Rows are points. The points of each table are mixes of a few directions, plus a little noise. How many directions does each table use, and how many do they share? Where both have some left over, give the other angles between the two spaces (their principal angles), to ten degrees, smallest first.

First (5 x 3)
[[-3.0  2.2 -5.1]
 [-0.7 -3.1 -1.6]
 [ 3.5  0.4  6.4]
 [ 2.9  1.0  5.5]
 [-2.8 -0.5 -5.1]]
Second (7 x 3)
[[-1.8  0.3 -3.4]
 [ 1.6  3.7  3.5]
 [ 0.8 -0.8  1.3]
 [ 3.8  4.6  7.6]
 [-1.1 -1.2 -2.2]
 [-4.1 -2.4 -7.8]
 [ 0.8 -4.2  0.9]]
Directions: first 2, second 2, shared 2

First (8 x 6)
[[ -0.8   3.5   4.8  -3.3   7.9   3.3]
 [  1.8   0.6  -0.2  -0.8   4.5   0.5]
 [  3.0   0.2  -1.2  -0.5   5.3   0.1]
 [  0.5  -1.3  -1.8   1.2  -2.5  -1.2]
 [ -2.4  -0.7   0.3   0.9  -5.6  -0.6]
 [  0.4  -4.0  -5.2   3.8 -10.0  -3.8]
 [ -2.6   3.7   5.9  -3.3   5.8   3.6]
 [  0.1  -2.1  -2.7   2.0  -5.3  -2.0]]
Second (7 x 6)
[[  6.7  -3.6   1.6  -2.8  -1.2   1.0]
 [  8.6  -4.6   2.1  -3.5  -1.5   1.3]
 [ -5.7   3.1  -1.4   2.3   1.1  -0.7]
 [  4.3  -2.3   1.1  -1.9  -0.7   0.7]
 [-11.5   6.4  -2.9   4.8   2.0  -1.7]
 [  1.3  -0.7   0.3  -0.6  -0.2   0.2]
 [ -3.4   2.1  -0.9   1.6   0.6  -0.6]]
Directions: first 2, second 1, shared 0; angles 70

First (8 x 9)
[[ 2.2 -5.7 -2.2 -0.8 -3.2  4.8  8.3  3.6 -8.0]
 [ 3.7  3.3 -2.5  2.4  0.9 -3.7 -4.0  0.8  3.2]
 [ 2.1 -3.3  0.3 -2.4  0.7  4.2  6.4  1.7 -5.5]
 [-2.8  0.5 -0.4 -2.5 -1.6  0.3 -4.2 -3.8  0.5]
 [-2.5  1.5 -0.4  3.7 -2.1 -3.4 -3.8 -0.6  3.8]
 [ 0.8  5.6  4.1  2.2  2.9 -6.3 -6.6 -5.6  4.9]
 [ 0.1 -1.3 -4.8 -3.3  0.3  3.5  0.2  3.7  0.4]
 [-3.4 -1.4  5.4  0.5  2.3  0.8  4.0  0.5  0.6]]
Second (9 x 9)
[[ -2.6   1.1  -1.2   1.6   1.4   2.3  -1.1  -1.3   1.6]
 [ -2.8   1.2  -1.3   1.7   1.5   2.4  -1.2  -1.3   1.6]
 [ -4.1   1.7  -1.8   2.5   2.2   3.6  -1.7  -1.9   2.4]
 [  2.2  -0.9   1.0  -1.4  -1.2  -2.0   1.0   1.1  -1.3]
 [  7.8  -3.3   3.5  -4.8  -4.1  -6.9   3.3   3.7  -4.6]
 [  4.6  -2.0   2.1  -2.9  -2.5  -4.1   2.0   2.2  -2.7]
 [ -0.8   0.3  -0.4   0.5   0.4   0.7  -0.3  -0.4   0.5]
 [-10.6   4.5  -4.8   6.5   5.6   9.3  -4.5  -5.0   6.2]
 [  6.2  -2.6   2.8  -3.8  -3.3  -5.5   2.7   2.9  -3.7]]
Directions: first 5, second 1, shared 0; angles 50

First (9 x 11)
[[-3.3 -4.0  2.4 -1.9 -2.6  3.2  0.0  3.5  1.9 -6.2  1.8]
 [ 5.6  1.9 -2.1 -0.1 -3.4  1.3 -2.1 -1.7 -6.3  4.4  5.3]
 [-2.3  1.5  3.7  3.8  3.9 -2.4  6.4 -2.2  7.8  3.9 -3.9]
 [-0.8 -0.2 -1.6 -1.5 -1.3 -1.1 -1.4 -3.2 -6.6  2.1 -4.3]
 [ 7.5 -0.8  6.2 -1.6  3.4 -3.8 -0.9 -2.6 -5.2 -6.4 -2.3]
 [ 1.7 -0.6  1.3 -0.4  1.2 -1.0 -1.0  1.6 -1.7 -7.5  0.6]
 [-7.4  1.7 -1.8  5.7 -1.5  1.5  6.3  1.1  7.1  0.7  0.4]
 [-3.4  1.2 -6.3 -0.4  1.6 -0.1 -2.4  1.9  2.5  4.5 -1.3]
 [ 2.2 -1.4 -1.7 -3.9 -1.0  2.4 -4.7  1.7  0.3  4.0  3.7]]
Second (9 x 11)
[[-1.9  0.9  1.9 -3.2 -0.1  4.5 -0.9 -6.9  0.0 -0.6  2.3]
 [-4.6 -2.0  7.5 -2.5 -0.9 -1.6 -0.8 -6.2  1.4 -4.4  3.6]
 [-0.5 -4.8  3.5  1.5  3.5 -0.8  2.7 -1.5  0.3  1.3 -0.2]
 [ 3.9  3.6 -6.9  0.5 -3.6  0.1 -0.5 10.6 -3.1 -3.5 -8.6]
 [-6.1 -2.9 -2.7 -0.8  0.1  3.0 -0.7 -1.9  1.4  5.0  1.8]
 [ 9.7  3.9  0.5 -1.5  6.6  1.6 -0.2 -1.2  2.7  2.5 -1.5]
 [-2.6 -1.8 -3.7  5.1 -2.7 -0.2  2.3  0.7 -3.8  3.6  3.5]
 [ 0.4  0.9 -3.1  2.1 -4.2 -2.1  0.4  6.7 -3.1 -3.3 -3.6]
 [ 1.8  2.1  3.0 -1.2  1.2 -4.5 -2.4 -0.3  4.1 -0.6  2.7]]
Directions: first 6, second 6, shared 3; angles 50, 70, 70

First (9 x 14)
[[ 1.8 -2.7 -0.9 -1.5  2.5  7.5  8.8 -8.2 -1.1 -3.8 -0.1  5.4  2.4 -2.3]
 [-4.3  1.3  0.4 -0.1 -1.8 -1.6 -4.4  0.8 -0.8  3.1 -1.9 -2.0  1.0 -2.1]
 [ 1.8  4.6 -0.6 -5.2 -0.7 -2.1 -4.0  0.9  0.9  3.5 -0.3  0.1  2.5  1.4]
 [-0.6  1.3 -3.6 -0.2  1.3  3.7 -0.9 -3.9 -3.8 -3.3  0.6  0.2 -1.3  1.4]
 [ 4.8 -2.5 -0.3 -2.3 -1.6  3.7  1.4 -3.3 -1.0 -0.1 -3.2 -2.3 -0.8 -2.7]
 [-0.6  2.6  2.8  4.0 -3.6 -7.3 -6.3 10.2 -0.1  5.7  1.5 -3.2 -0.7  9.1]
 [-0.1 -1.1  1.6  2.9 -2.0 -2.0 -1.5  3.6 -0.4  1.7 -0.4 -2.3 -1.2  2.4]
 [ 3.3  1.3 -1.6 -1.6  0.5 -2.8 -3.6  2.7  1.7 -1.2  0.7 -3.1 -3.3  0.0]
 [-6.2 -4.7  2.2  4.0  5.5  0.8 10.5 -3.0  4.8 -5.5  3.2  7.2  1.3 -7.2]]
Second (8 x 14)
[[-1.5  0.5 -0.8  0.4  0.7 -2.0 -2.2  1.4  1.0 -0.7  0.5 -1.1 -1.5 -1.5]
 [-3.2  1.3 -1.2  0.7  1.4 -4.3 -4.4  3.0  2.2 -1.7  1.1 -2.5 -2.9 -3.0]
 [ 0.6 -0.2  0.3 -0.3 -0.4  1.0  1.0 -0.5 -0.6  0.4 -0.2  0.6  0.6  0.7]
 [ 2.8 -1.0  1.2 -0.6 -1.3  3.8  3.8 -2.5 -1.9  1.5 -0.9  2.1  2.7  2.7]
 [ 5.7 -2.0  2.2 -1.4 -2.8  7.9  7.7 -5.4 -3.9  2.9 -2.3  4.3  5.5  5.7]
 [ 5.8 -2.2  2.4 -1.2 -2.6  7.7  7.7 -5.4 -3.9  3.0 -2.1  4.3  5.3  5.5]
 [-6.2  2.2 -2.5  1.6  3.0 -8.5 -8.6  6.0  4.3 -3.1  2.3 -4.7 -5.9 -6.1]
 [-4.0  1.3 -1.7  0.9  2.0 -5.4 -5.5  3.7  2.6 -2.1  1.5 -3.1 -4.0 -3.8]]
Directions: first 6, second 1, shared 1

First (10 x 20)
[[ -3.3  -1.3  -3.0  -0.5  -0.2   0.0  -0.6   1.7   1.6  -1.9   0.7   2.6
    0.2   2.6   3.1  -0.5  -1.7  -2.1  -1.2   0.9]
 [ -8.1  -2.9  -7.4  -1.5  -0.6   0.1  -1.7   4.2   4.1  -4.6   1.7   6.4
    1.0   6.9   7.3  -1.0  -4.1  -5.3  -3.0   1.9]
 [ -3.4  -1.1  -3.1  -0.6  -0.2  -0.1  -0.6   1.6   1.7  -2.0   0.9   2.6
    0.5   2.8   3.0  -0.5  -1.7  -2.2  -1.4   0.8]
 [ -6.2  -2.1  -5.6  -1.0  -0.2   0.1  -1.3   3.1   3.0  -3.6   1.2   4.8
    0.7   5.3   5.5  -1.0  -3.0  -4.2  -2.4   1.5]
 [ 12.1   4.4  11.0   2.1   0.8   0.1   2.6  -6.0  -5.9   6.7  -2.5  -9.5
   -1.2 -10.3 -10.8   1.5   6.3   7.9   4.5  -2.7]
 [ 10.6   3.7   9.5   1.7   0.8  -0.1   2.4  -5.2  -5.1   5.6  -2.2  -8.1
   -1.4  -9.0  -9.5   1.5   5.3   6.8   4.1  -2.1]
 [ -2.4  -0.9  -2.2  -0.4  -0.1  -0.1  -0.6   1.1   1.2  -1.5   0.6   2.0
    0.3   2.0   2.3  -0.2  -1.0  -1.5  -0.8   0.6]
 [ -2.2  -0.8  -2.2  -0.5  -0.1   0.0  -0.2   1.2   1.3  -1.3   0.5   1.8
    0.0   2.1   2.0  -0.2  -1.2  -1.4  -0.8   0.5]
 [  2.3   1.0   2.0   0.5   0.2   0.1   0.5  -1.2  -1.1   1.3  -0.6  -1.7
   -0.3  -2.0  -2.2   0.4   1.3   1.6   0.8  -0.5]
 [  1.1   0.3   0.7   0.0   0.2   0.2   0.2  -0.3  -0.5   0.6  -0.3  -0.7
   -0.1  -0.9  -0.8   0.2   0.6   0.7   0.3  -0.3]]
Second (11 x 20)
[[ -0.9   0.3   0.6   0.6  -0.7   0.8   0.2  -1.2   0.9  -0.2   0.7  -0.6
   -0.1   1.2   0.4   0.9   0.2   1.2  -0.5  -0.5]
 [  1.6  -0.2   2.8   0.5   0.5   0.3   0.1  -0.4  -1.4   2.4  -4.5  -2.5
   -0.7   0.6   4.6   2.9   0.8   1.1   5.5  -4.5]
 [  4.7  -1.1  -0.8  -2.1   3.5  -4.5  -0.7   4.9  -4.8   2.4  -5.5   0.7
   -0.6  -4.7   1.4  -2.0  -0.8  -4.1   6.2  -1.4]
 [  4.2  -1.2  -0.3  -1.5   3.0  -3.7  -0.5   4.4  -4.2   2.6  -5.5   0.1
   -0.8  -4.0   2.3  -1.3  -0.4  -3.1   6.5  -2.1]
 [ -4.0   1.1   4.0   2.9  -3.4   5.7   1.1  -6.5   4.5  -0.4   2.0  -3.5
    0.1   6.3   2.7   5.2   1.4   6.3  -2.1  -2.9]
 [ -0.2  -0.1  -2.5  -1.0   0.3  -1.5  -0.2   1.6  -0.1  -1.2   2.3   2.3
    0.7  -1.3  -3.5  -2.8  -0.7  -1.9  -3.1   3.6]
 [ -7.3   1.6   2.9   3.8  -5.2   7.6   1.6  -8.7   7.5  -2.6   7.2  -2.6
    0.8   8.3  -0.4   4.6   1.3   7.7  -8.2   0.1]
 [  0.8  -0.2   0.5  -0.2   0.5  -0.5  -0.1   0.4  -0.6   0.7  -1.5  -0.6
   -0.1  -0.4   1.2   0.3  -0.1  -0.1   1.7  -1.1]
 [  4.5  -0.9   0.4  -1.5   2.9  -3.4  -0.6   4.1  -4.6   3.0  -6.3  -0.4
   -0.8  -3.7   3.2  -0.8  -0.2  -3.1   7.4  -3.1]
 [  1.8  -0.3  -1.2  -1.3   1.6  -2.4  -0.2   2.4  -2.0   0.6  -1.3   0.9
   -0.3  -2.2  -0.5  -2.0  -0.5  -2.2   1.4   0.5]
 [ -5.2   1.1  -6.1  -0.5  -2.4   1.1   0.1  -1.0   4.7  -6.6  12.0   5.6
    1.9   0.3 -11.4  -5.6  -1.6  -1.1 -14.7  11.0]]
Directions: first 1, second 2, shared 0; angles 70

First (11 x 24)
[[  3.1   2.3   3.4   0.5  -3.5   1.7  -0.1  -1.4   2.2  -0.2  -0.2   3.2
    1.0  -1.2   1.7   0.0  -2.8  -0.2   0.1   1.4  -2.1   3.0  -1.3   4.5]
 [ -2.6  -1.9  -2.8  -0.4   2.9  -1.4   0.1   1.1  -1.8   0.2   0.2  -2.6
   -0.9   1.0  -1.4   0.0   2.3   0.2  -0.1  -1.1   1.7  -2.5   1.1  -3.7]
 [  2.5   1.8   2.7   0.4  -2.7   1.4  -0.1  -1.1   1.7  -0.2  -0.2   2.5
    0.8  -0.9   1.3   0.0  -2.2  -0.2   0.1   1.1  -1.6   2.4  -1.0   3.5]
 [ -7.5  -5.5  -8.0  -1.2   8.3  -4.1   0.3   3.2  -5.3   0.5   0.5  -7.6
   -2.5   2.8  -4.0   0.0   6.8   0.5  -0.2  -3.3   5.0  -7.2   3.2 -10.7]
 [  1.2   0.9   1.3   0.2  -1.3   0.6   0.0  -0.5   0.8  -0.1  -0.1   1.2
    0.4  -0.4   0.6   0.0  -1.1  -0.1   0.0   0.5  -0.8   1.1  -0.5   1.7]
 [  2.0   1.5   2.1   0.3  -2.2   1.1  -0.1  -0.9   1.4  -0.1  -0.1   2.0
    0.6  -0.8   1.0   0.0  -1.8  -0.1   0.1   0.9  -1.4   1.9  -0.9   2.9]
 [ -7.9  -5.7  -8.5  -1.2   8.7  -4.3   0.3   3.4  -5.5   0.5   0.6  -8.0
   -2.6   2.9  -4.2   0.0   7.1   0.5  -0.2  -3.5   5.3  -7.5   3.3 -11.3]
 [  7.2   5.3   7.7   1.1  -8.0   4.0  -0.3  -3.1   5.1  -0.5  -0.5   7.3
    2.4  -2.7   3.8   0.0  -6.5  -0.5   0.2   3.2  -4.8   6.9  -3.0  10.3]
 [  7.0   5.1   7.5   1.1  -7.7   3.8  -0.3  -3.0   4.9  -0.5  -0.5   7.0
    2.3  -2.6   3.7   0.0  -6.3  -0.5   0.2   3.1  -4.6   6.7  -3.0  10.0]
 [  1.0   0.8   1.1   0.2  -1.1   0.6   0.0  -0.5   0.7  -0.1  -0.1   1.0
    0.3  -0.4   0.5   0.0  -0.9   0.0   0.0   0.5  -0.7   1.0  -0.4   1.5]
 [ -6.0  -4.4  -6.4  -0.9   6.7  -3.3   0.2   2.6  -4.2   0.4   0.4  -6.1
   -2.0   2.2  -3.2   0.0   5.4   0.4  -0.2  -2.7   4.0  -5.8   2.5  -8.6]]
Second (9 x 24)
[[-0.2 -0.5 -1.4  1.4  3.8 -2.6 -0.6 -3.8 -0.9 -1.1  0.3 -6.0 -0.4 -0.9
   0.3  3.4  5.0 -1.6  0.8 -2.7  6.3 -3.0  0.9 -3.0]
 [-1.8 -1.1  4.4 -6.7 -5.6 -3.1  3.2 -9.2 -5.9 -8.0 -1.8 11.9 -1.7 -4.7
   3.2  8.3  9.2 -3.6  9.6 -1.2 -2.3 -7.7 -9.2  3.3]
 [ 4.8  1.8  0.6  1.6  0.7  0.4 -2.1 -1.2  1.9  1.5  0.7 -3.1  2.5  0.1
   0.0 -0.4 -4.1  0.3 -2.4 -1.6  0.7  3.7  2.4  2.4]
 [-2.3  1.0  5.1  2.4 -3.7 -1.6  0.7 -3.8 -1.6  2.3  0.4  5.0 -4.1 -3.6
   2.4 -1.9  0.2 -0.4  2.0  4.3 -0.9  1.8 -1.2 -0.4]
 [-3.2 -3.8 -6.0  0.7  1.1  4.4 -3.7 10.1  4.2  1.8  4.5 -3.6  0.2  7.0
  -1.7 -6.3 -0.9 -2.9 -3.7  1.9 -4.4 -3.1  1.8 -1.3]
 [-0.8  0.4 -3.4  1.2 -1.4  9.7  1.9 12.2 10.7 -2.4 -0.6 -2.0  2.1  4.6
   0.3 -2.6 -0.3 -1.6 -2.6  3.7 -2.5  0.4 -1.8  3.7]
 [ 1.5  0.1 -0.4 -0.3  2.0 -3.0 -1.1 -2.0 -2.8  2.1 -0.2 -1.8  0.5 -0.8
  -1.5 -0.4 -2.7  2.3 -1.4 -2.1  1.1  2.0  2.7 -1.6]
 [ 0.6  2.0  1.1 -0.9  2.6 -3.3  3.9 -2.2 -4.3  0.7 -4.5  0.4  0.4 -3.0
  -2.4  2.5 -1.6  6.3  0.1 -2.2  3.4  3.7  1.7 -2.7]
 [ 1.6  0.1  0.1  0.7  0.5 -1.3 -2.2  0.0 -1.0  3.3  1.3 -0.8  0.3  0.4
  -1.2 -2.5 -4.4  1.2 -2.2 -0.5 -1.5  2.5  2.8 -0.3]]
Directions: first 1, second 6, shared 1

First (9 x 32)
[[ -2.7   1.0  -1.4  -0.6  -2.2  -1.3  -5.2   2.5   2.7   1.1   0.4   0.0
    1.2   1.1  -1.2   1.7  -0.8   2.3   0.3  -0.3  -3.9   3.9   1.1  -2.4
   -0.2  -5.8  -0.2   0.4  -1.1  -2.3  -2.9   1.3]
 [ -7.5   0.8  -4.9   0.6  -1.4  -6.8  -7.3   3.2   2.0   0.5   1.9  -2.6
    4.5   2.5  -4.5   2.4   1.3   0.7   0.4  -4.1  -2.0  -1.9  -6.7   0.6
   -3.0  -8.0  -1.8  -0.8  -5.8  -3.9  -2.6  -0.6]
 [ -2.2   0.6  -1.0  -0.5  -1.2  -1.6  -3.4   1.6   1.5   0.5   0.2  -0.4
    1.0   0.9  -1.0   1.2  -0.4   1.1   0.1  -0.7  -2.4   1.5  -0.4  -1.1
   -0.5  -3.9  -0.3   0.1  -1.2  -1.7  -1.7   0.5]
 [ -2.3   1.1  -1.1  -0.9  -2.5  -1.2  -5.6   2.5   2.8   1.0   0.0   0.1
    1.0   1.1  -1.0   2.2  -1.3   2.5   0.4   0.0  -4.7   4.5   2.0  -2.9
    0.2  -6.2  -0.1   0.6  -0.3  -2.5  -3.6   1.8]
 [  8.5  -1.7   4.9   0.9   3.9   6.2  12.0  -5.3  -5.0  -1.6  -1.3   1.9
   -4.5  -3.0   4.5  -3.9   0.7  -3.7  -0.7   2.7   7.0  -4.3   2.5   3.2
    2.2  13.3   1.3   0.0   4.7   5.8   6.3  -1.7]
 [-10.1   1.5  -6.4   0.3  -2.5  -8.4 -11.1   4.7   3.6   0.7   2.2  -3.1
    5.8   3.4  -5.9   3.4   1.2   2.2   0.5  -5.1  -4.2  -0.4  -7.5  -0.8
   -3.3 -12.0  -2.2  -0.7  -7.0  -5.7  -4.3  -0.2]
 [  5.6  -1.1   3.4   0.1   1.8   4.4   7.1  -3.0  -2.6  -0.8  -1.2   1.5
   -3.2  -2.1   3.4  -2.2  -0.1  -1.9  -0.3   2.5   3.4  -1.1   3.2   1.0
    2.0   7.7   0.9   0.2   3.6   3.5   3.4  -0.4]
 [  4.6  -1.0   2.8   0.4   2.3   3.1   6.7  -3.1  -2.8  -0.9  -0.8   0.9
   -2.6  -1.6   2.5  -2.2   0.3  -2.2  -0.5   1.6   3.9  -2.6   1.3   2.0
    1.2   7.4   0.8  -0.3   2.4   3.3   3.5  -0.9]
 [  6.1  -0.6   4.1  -0.1   1.4   5.4   6.7  -3.0  -2.0  -0.6  -1.5   1.9
   -3.7  -2.1   3.8  -2.3  -0.6  -1.1  -0.5   3.3   2.4   0.5   4.8   0.5
    2.0   7.2   1.3   0.2   4.5   3.8   2.7   0.0]]
Second (8 x 32)
[[ -1.0   1.8  -1.5  -3.9   0.5   3.6   2.3  -5.1   1.4  -1.8   4.4   2.1
    8.5  -0.4   1.1   0.8  -6.1   0.3   2.5   1.4   0.3   1.3   4.0 -10.6
   -1.4  -0.8   2.0   4.8   7.9   3.5  12.3   3.8]
 [ -6.8  -4.2   4.3   0.6   2.6  -3.9  -6.6  10.9  -0.9  -4.2  -2.7   0.8
   -1.2   1.3  -3.7   5.1   2.8   0.5  -6.3   1.7   1.1   0.5  -4.8   9.1
   -4.9   4.7  -3.0  -0.3  -6.9   7.4  -0.3  -0.9]
 [  3.5  -0.3   0.4   3.7  -1.3  -2.0  -0.1   1.6  -1.0   3.6  -3.4  -2.3
   -8.3  -0.1   0.2  -2.4   4.9  -0.3  -0.4  -1.9  -0.4  -1.5  -2.0   7.4
    3.2  -0.8  -1.1  -4.5  -5.4  -5.7 -12.3  -3.6]
 [ -0.2  -0.3  -3.1  -0.6  -0.2  -0.3   0.4   0.0   0.6  -0.4  -0.8   0.3
    0.9  -1.2   0.3   0.2  -1.0  -0.5   0.1  -1.5   0.2  -1.1  -0.3  -0.1
   -0.2   0.2   1.8   1.0   0.9   0.5   1.3   1.7]
 [ -3.1   1.9   2.3  -0.8   0.7   0.2  -0.7  -4.3  -0.3  -0.2   6.3  -0.2
    6.8   3.0  -1.5   0.3  -1.7   0.9   2.4   2.1   0.3   0.6  -0.3  -7.5
   -2.4  -3.6  -2.6   1.2   1.6   0.2   7.3  -1.6]
 [  6.7   0.1   7.6   2.5  -1.2   3.7   1.9  -0.4  -1.8   3.1  -2.2   0.1
   -9.4   0.4   2.7  -2.6   2.8   1.6  -0.4   4.5  -1.7   4.5   5.7   2.8
    4.2   2.0  -2.1  -3.3  -0.8  -2.4  -8.9  -3.4]
 [ -4.5   0.5  -7.5  -0.8   0.4  -4.2  -1.3  -0.2   1.4  -0.8   1.4  -1.4
    5.9  -0.1  -2.3   1.0  -0.7  -1.6   1.1  -5.4   1.1  -5.1  -5.9  -0.7
   -2.2  -3.1   1.7   1.1  -1.4  -1.3   3.4   1.5]
 [  5.6   0.5  -2.7  -0.6  -1.5   3.0   4.4  -2.6   0.8   1.7  -2.6   0.8
   -3.6  -2.8   3.6  -2.2  -1.3  -0.5   1.0  -0.8  -0.8   0.7   4.2  -0.6
    4.1   1.0   3.8   0.1   3.7  -2.1  -2.9   2.3]]
Directions: first 2, second 4, shared 1; angles 80
